Rows are points. Any point is a mix of the corners, with weights that add up to 1. It lies inside the corners' shape when no weight is negative. Say inside or outside, and name the corners with a negative weight.
(in the rows, 128 means zero)

Corners:
(1): [105 116]
(2): [172 172]
(3): [130  91]
Points:
[136 104] => inside
[144 166] => outside (3)
[114 114] => inside
[155 169] => outside (3)

Corners:
(1): [111  94 173 138 104 120 100 113  92]
(2): [203  98 125 122 123 127 120 219  97]
(3): [154 131 145 205 146 119 155 148 173]
(4): [150 143 146 119  83  89 146  66 145]
(5): [108  87 125 130 101 125 180  89 131]
(6): [138 162 101 116 168 198 152 105 115]
(7): [169 177  87 140  84 129 125 128 128]
(8): [139 143 103 189 191  70 114 200 166]
(9): [ 69 116 118  97 125 160  45  60 170]
(10): [104 153 134  96 137 183 154 121 134]
Points:
[135 123 130 102  93 143 121 107 110] => outside (3, 8)
[107 137 119 129 123 128 126 100 139] => outside (2, 3)
[136 112 127 157 126  96 111 136 148] => outside (6, 10)
[126 149 116 148 130 117 126 112 151] => outside (2)
[132 126 135 155 130 111 128 139 152] => outside (6)
[135 127 115 136 116 125 107 118 138] => outside (10)
[140 129 122 136 125 121 143 123 141] => outside (1)
[162 117 121 139 137 118 124 176 125] => inside

Corners:
(1): [125 129 135 135  94 102 103 101 118  99 127 114 141 120 155 116 137  83
 175 139]
(2): [103 167 182  86 200 143  84 168  64 153 106 172  47 128 141 105 161 146
 101 143]
(3): [123 133 164  49 133 121  75 161 157 142 135 156  99 139 106 128 177 144
  94 126]
(4): [ 66 158 185 112 159 151  91 125  92 158 104 133  80 155 104 120  99 159
 113 153]
(5): [115 171 172 115 171 138 116 166  71 130 107 126 117 148  81 112 165 153
  98 103]
(6): [185  82 115 149 131 151 129  95 186 149 128 102 177  83 137 150 153 115
 139 154]
(7): [105 110  79 163 141 125  93  96 120 109 118 118 122 146 142  92 117 112
  79 124]
(8): [154 171 135  99 156 144  60 120 115 163 133 136  48 110  96 126 130 155
 114 113]
(9): [159 129  82 122 110 173 156 122 165 156 120  58 139  85 160 170 125  72
 110 139]
(10): [117 112 114 111 142  74 140 118 118 119 164 103 132 146 128  65  92  95
 149 117]
(11): [120  68 123 169 108  70 146 137 134  90 147 102 126 142 148 151 130 137
 131 132]
(12): [ 69 143 147  97 180 102 107 100  99 145 116 128 100 109 132 136 168 145
 109  95]
(13): [ 83 134 121 159 136 122 119 142 113 147  55 119  95 125 114  68 126 114
 133 110]
(14): [149  50 102 123 107 169 122 145 160 133 148 124 174  64 116 182 114  68
 124 121]
(15): [167 116  85 119 125 163 165 101 197 112 119 132 116 106 112 154 127 105
 140 114]
(16): [193  75  63  82 104  82 122  99 141  95 109  91 172 115 154 142  96  97
 165 106]
(17): [ 81 168 123 121 122  93 139 144  80 144 126 157 121 116 122 111 110 172
 112 145]
(18): [196  79 153  83 124 147 137 104 154 116 126 120 110  66 110 143 121  99
  83 140]
(19): [104 169 186  91 184 125  80 141 126 110 119 132 102 104 145  92 107 168
 104  82]
(20): [136  98 124 144  94  94 139  91 122 154 104 133 139 152 180 131 101 100
 106  95]
(21): [126 179 187 113 180  93 105 140 137 155 102 149 104 110  91 150 128 107
  91 140]
Points:
[142 106  94 161 141 112 158 135 146 127 114 103 168 117 152 118 103  92
 123 123] => outside (1, 3, 4, 8, 12, 18)
[133 113 137 112 135 133 120 123 130 132 123 122 119 108 123 137 125 116
 111 126] => inside
[107 151 145 131 146 127 114 117 129 144 101 135  86 124 132 117 133 136
 105 129] => outside (5, 10, 14, 16)
[144 123 123 110 135 124 111 118 129 131 120 122 114 115 126 130 123 120
 121 119] => inside
[ 74 141 192 123 162  97 129 141  93 123 122 156  98 125 117  99 121 139
 120 108] => outside (3, 6, 7, 8, 9, 16)

Corners:
(1): [133 182 132 156 114  79 123 141 141 194  18 173 129 112 114 131 157 106
 143 140]
(2): [129 142 178 163 116 115 119 116 130 133 104 124 111 161 141 145 126 120
 138 131]
(3): [122  78 158 125 177 100 188 132 172 108  68 127 129 144 124 148 164  75
 127 123]
(4): [124 119 176 126 120 143  96 139 131 105  93 136 111 121 141 103 143  97
 155 156]
(5): [156 150 129  92  99 130  88 139 123 166 119 124 149 146 116 133 161 135
 105 100]
(6): [149  90 113 140 151 118  79 175 102 108 147  88  94 113 117 199 122 145
 179 136]
(7): [117 132 172 169 141 137 113 181  67 104  99 131  83 153 128 160 187 126
 103  67]
(8): [170 133 109  88 139 146  97 155 156 167 160 148  91 116 119  96 139  79
 130 101]
(9): [148 109 192 128 137 127 151 131 149  61 150 143 138 118  79 133  97 142
 110 156]
(10): [127 109 149 133  86 130 126 167 156 115 159 149 127 134 102 119 150 124
  53 113]
(11): [123 137 108 153 160 150 117 140  74  91  80 111  66 163 108 169 116 129
 181  96]
(12): [140 187 123 119 108  99  68 152 105 127 166 114 154 131 164  82 166 145
  62  66]
(13): [155 164 115 108 111 129 186 128 122 136  52 201 129  53 150 120 151 129
 138 137]
(14): [113 147 109 104 169 119 150 121 117 122 120 123  78  75 134 122 146 112
 131 144]
(15): [103 161 138 125 149 166 100 177 140 148 148 123 144 111 117  93 138 152
 170 113]
(16): [132 183 117 151 110 101  97 153  99 128 121 126 132 134 103 120 196 121
 112  73]
(17): [136 174 198 148  75  52  89 171  90  90 105 110  68  94 101 165 147 197
 142  87]
(18): [ 98 143 112 105 181 154 103 153 168 112 144 171 122  72 170 140 150 119
 137 141]
(19): [113 147 157 110 118  83  36 160 132 132 163  98  94  58 118 127 138  88
 124  93]
(20): [113 117 114  72 165  88 134  99 197 166 200 166 200  94 121  52 107  94
 125 176]
(21): [131 140 153  92 120 123 120 152 146 140 171 148 165 132 131 113 126  94
 118 171]
Points:
[130 146 148 146 124 123 125 151 109 109  90 137 112 130 123 146 151 137
 129 117] => outside (8, 19, 20)
[137 140 158 134 126 107 127 144 135 125 114 155 136 124 132 125 149 111
 125 135] => outside (5, 10, 11, 14, 15, 19)
[131 134 163 150 111 141 127 171 126 111 112 154  95 116 113 145 150 132
 121 130] => outside (3, 5, 11, 12, 19, 20)
[135 135 169 132 121 127 107 150  95  94 106 107  98 122 132 150 138 137
 141 112] => outside (1, 8, 10, 16, 18, 20)
[126 125 140 123 145 132 109 144 136 128 131 130 120 130 128 132 136 112
 131 128] => outside (13, 16, 17)
[138 131 143 122 130 115 128 139 138 129 120 143 127 122 128 127 146 117
 120 128] => outside (11, 15, 19)

Corners:
(1): [109 134 143 109 131 135 125 128 115 138  97 133 131 152 112 101 122 146
 131 149]
(2): [131  96 147 129 145  98  97  35 142 180  91 119 140 166 111 116 116 142
 131 145]
(3): [107 110 133 147 134 140 119  97 124 111 132 113 133 128 113 120 139 107
 159 157]
(4): [107 124 137 127  93 139 122 124 153 113  99 152 134 154 105 112 128  97
 116 145]
(5): [156 117 117 130 137 114 117 118 123 107 118 132 123 127 119 120 130 120
 117 144]
(6): [144 123 119 120 117 155 112 123 135  95 111 135 133   7 163 147 144 125
 143 123]
(7): [114 105 148 135 134 131 123  91 152 121 101 130 117 142 145 126 168 131
 121  93]
(8): [157 122 134 111 146 135 114 133 108 119 153 112 131 157 130 123 122 122
 154 123]
(9): [112 228 135 125 116 137 137 147 121 115 118 122 200 125 188 112 116 142
 117 124]
(10): [114 140 137 114 112 144 108 113 116 114 132 131 134 125 104 115 166 109
 119 151]
(11): [132 130  79 123 141 125 141 127 105 125 120 155 152 130 164 100 128 104
 120 122]
(12): [112 136 140 125 143 125 138 153 106 110 217 109 135 135 168 120 133 102
 128 144]
(13): [111 116 162 123 123 105 143 124 129 159 108 111 132 133 111 171 131 132
 166 135]
(14): [ 95 133 160 161  83 149 172 138 114 174 104 108 131 123 139 127 152 111
 146 143]
(15): [114 130 111 107 116 115 122 124 122 126 113 118 119 150 113 129 116 129
 129  95]
(16): [143 137 118 116 128 128 104  97 146 123  93 152 108  97 138 125 109 132
 164 120]
(17): [124 119  99 115 130 140 171 137 141 108 127 130 130 156 114 117 132  98
 121 151]
(18): [106 149 128 123 131 126 115 142 132 155 103 135 128 158 112  96 110 109
 115 140]
(19): [110 156 157 119 136 146 139 121 106 126 103 117 138 144 114 136 119 113
 136 148]
(20): [125 139 148 137 147 130 198 134 124 121  98 106 141 154 111 116 122 110
 169 105]
(21): [120 138 131 143 129 143 115  97 147 126 116 147 141 137 104 136 114 133
 134 126]
Points:
[123 146 136 144 118 127 131 113 123 158  94 134 153 150 115 105 118 123
 149 149] => outside (6, 7, 12, 15, 17, 19)
[121 113 130 133 128 130 133 110 140 128 111 136 124 130 116 120 138 114
 133 138] => outside (8, 9, 15, 19)
[122 125 131 129 124 125 115 112 135 133 117 132 134 127 137 124 124 127
 135 128] => outside (10, 17, 19, 20)

Corners:
(1): [168 139 109 133 130 132 147 125  89 153 125  96 104  67 123 137  98 143
  74 144]
(2): [102 150 169 139 106 150  78  70 102  96  76 137 138 160 129 123 106 110
 182 115]
(3): [121 105  80 125 123  92 138 180  88 191 164  96 179  45 131 109 123 115
  84 160]
(4): [136 127 142  93  78 113 113  87 172 133  92  84 116 186 141 122 156  91
  94 141]
(5): [146 156  78 105 147 127 142 120 119  76 160 187 165 219 130 122 172 161
 185 100]
(6): [110 150 126 108 172 119 161  88 154  44 152 206 130 239 126 159 119 189
 160 107]
(7): [124 146 160 150 112 152 116  94 128 151  76 101 125 110 176 150 138  96
 156 113]
(8): [102 117 154 126  62 195 112 115 143 150 107 157 150 174 169 142 101  90
 139 152]
(9): [107 134 149 114 153 133 142 149 109  82 145 183 149 233 117 131 161 174
 178 136]
(10): [180 136 110 110 143 113 154 156 130 148 183  91 131  65 131  84 102 145
  81 174]
(11): [165 108 103 119 104 130 152 133 123 120 146  69 135  62 110 116 114 131
 114 133]
(12): [175  86 137 104 111 116 117 172 111 188 148  79 132  63  99 102  78 107
  99 136]
(13): [139 124 101 129 121 137  81 156 123 182 115  84 151  73 116 117 111 162
 120 147]
(14): [143 151 116 110 145 127 139 166 128 143 156  79 135 116 122 118  83 148
  64 134]
(15): [118 172 161 173  68 141 101 114 147 167 114 130  97 153 139 146 132  90
 142 126]
(16): [127 115 156 119 109 128 177  90 134  70 131 196 148 245 118  84 117 195
 189  92]
(17): [128 127 135  94 157 125 170  93 119  92 166 147 174 231 106 132 152 173
 188 132]
(18): [118 140 145 141 128 135 119  88 110  64 170 192 140 227 145 145 172 160
 176  79]
(19): [114 102 133 166  86 147  88  92 134 108  99 110 132 177 179 146 121  51
 137 148]
(20): [154 143 176 170 111 154 122  91 146 139  88 116 144 106 106 107 107 110
 127 129]
(21): [125  88  69 107 130 150 148 155  87 158 195 118 138  91 100  75 128 137
 112 130]
Points:
[130 127 132 126 114 132 136 124 128 130 140 126 132 149 132 127 121 135
 131 132] => outside (2, 5, 20)
[142 130 128 129 116 131 128 134 122 141 129 108 140 125 133 126 123 128
 121 138] => outside (2, 6, 21)
[128 127 127 127 114 137 124 123 122 132 129 125 141 145 129 127 122 128
 133 128] => outside (10)
[137 123 130 120 119 132 134 129 122 125 137 126 139 145 123 119 122 136
 134 130] => inside
[141 128 122 114 131 131 140 132 116 129 144 126 145 134 120 117 122 150
 129 134] => outside (15, 19)
[129 120 125 128 113 132 133 125 119 124 158 133 141 143 124 117 112 141
 139 121] => outside (1, 4, 5, 7, 9, 20)
[135 140 142 132 122 141 127 115 126 117 128 135 136 157 131 132 114 136
 143 124] => outside (3, 4, 21)
[139 125 119 119 135 128 128 122 116 120 140 119 141 135 124 122 129 135
 130 128] => outside (8, 15, 16)
[150 123 124 121 111 139 132 133 129 141 143 112 135 129 125 112 118 130
 114 141] => outside (2, 3, 6, 7)

Corners:
(1): [126  95 102 143 119  89 102 178 173 163 156  99  76 127 106 140 144 127
 123 113]
(2): [141 141  93  97 169  94 196  87 107 137 130 137 144 145 110  98 188  86
 144 107]
(3): [130 140 112  92 128  86 152  60 147 132 109 124 144 180 152  78 190 103
 154 136]
(4): [157 163 138 108 160  88 157  74 140 128 142 117 124 118 128 103 153 127
 115 128]
(5): [146 110 123  70 146 114 160  44 132 101 161 139 127 137 136 145 175  54
 103 130]
(6): [126 155 145 129 148  96 110 146  57 119  68  62 131 153  95 146 131 119
 123 106]
(7): [166  83 100  52 150  89 180  82 132  86 165 107 160 156 121  89 172 144
 117 112]
(8): [169 122 151  95 159 127 132 144 140 131 113 113 111 104 152 112 115  94
 150 124]
(9): [119 122 102 115  80 127 105 141 147 107 123 141 105  76 124  95 158 147
 128 155]
(10): [ 69 140 156 141  90  80  66 143  91 133 128 157  96 115  72 210  93 126
 153  69]
(11): [101 107 161 113 107  98 183 109 173 144 146 101 126  98 138  76 148 111
 153 142]
(12): [133 123 136 110  85 120 161 106 118 158 137  97 103 118 143 118 163 155
 150 150]
(13): [107 150 137 149 114  88  69 126  38 150 164 122 135 146 107 203 119  76
 106  51]
(14): [118  80 101  88 107 133 107 146 144 156 110 149 146  87  73  86 141 142
 103 128]
(15): [143  88 123 115 134 127 115 121 115 129 171 131 100 109 126 105 118 118
 139 156]
(16): [ 79 145 156 173 123 106  43 144  85 127  88 182 135 143  93 236 169 122
 122  80]
(17): [169 126 121  93 172  67 144  58 135  99 108  86 177  97 108 132 179 126
 162 110]
(18): [172 139 130 181 105 113  99 126  64 111  97 123 131 169 106 178 130 119
 117 105]
(19): [156 116 130 102 146 124 142  86 113 131 137  83 114 134 109  62 167 108
 141  90]
(20): [147 136 121 146  72 171 119 160 181 125 175 112 101  93 119 108  99 202
 163 176]
(21): [ 79 138 109 174 131 112  68  94  73 116  76 168 151 117 107 226 117 120
 117  26]
Points:
[136 125 117 115 127 118 130 117 124 127 127 128 120 126 116 121 148 125
 133 122] => outside (11, 13, 17)
[127 119 119 141 109 122 109 154 119 139 120 119 119 131 120 132 134 131
 131 121] => outside (4, 5, 10, 17, 19)
[142 123 120 112 129 110 142 106 134 123 131 113 125 120 118 109 146 129
 138 123] => outside (13, 16)
[132 128 134 120 124 114 118 130 125 129 128 120 117 117 116 134 128 125
 141 117] => inside
[122 121 126 128 109 114 118 129 114 131 132 129 120 126 118 142 137 121
 130 120] => outside (4, 17, 19)
[122 123 131 102 125  99 133 120 128 140 133 121 115 129 119 117 162 107
 129 118] => outside (15, 17, 18, 20, 21)
[125 126 119 129 123 108 107 116 102 123 125 128 130 134 106 150 149 125
 131 106] => outside (4, 8, 11)
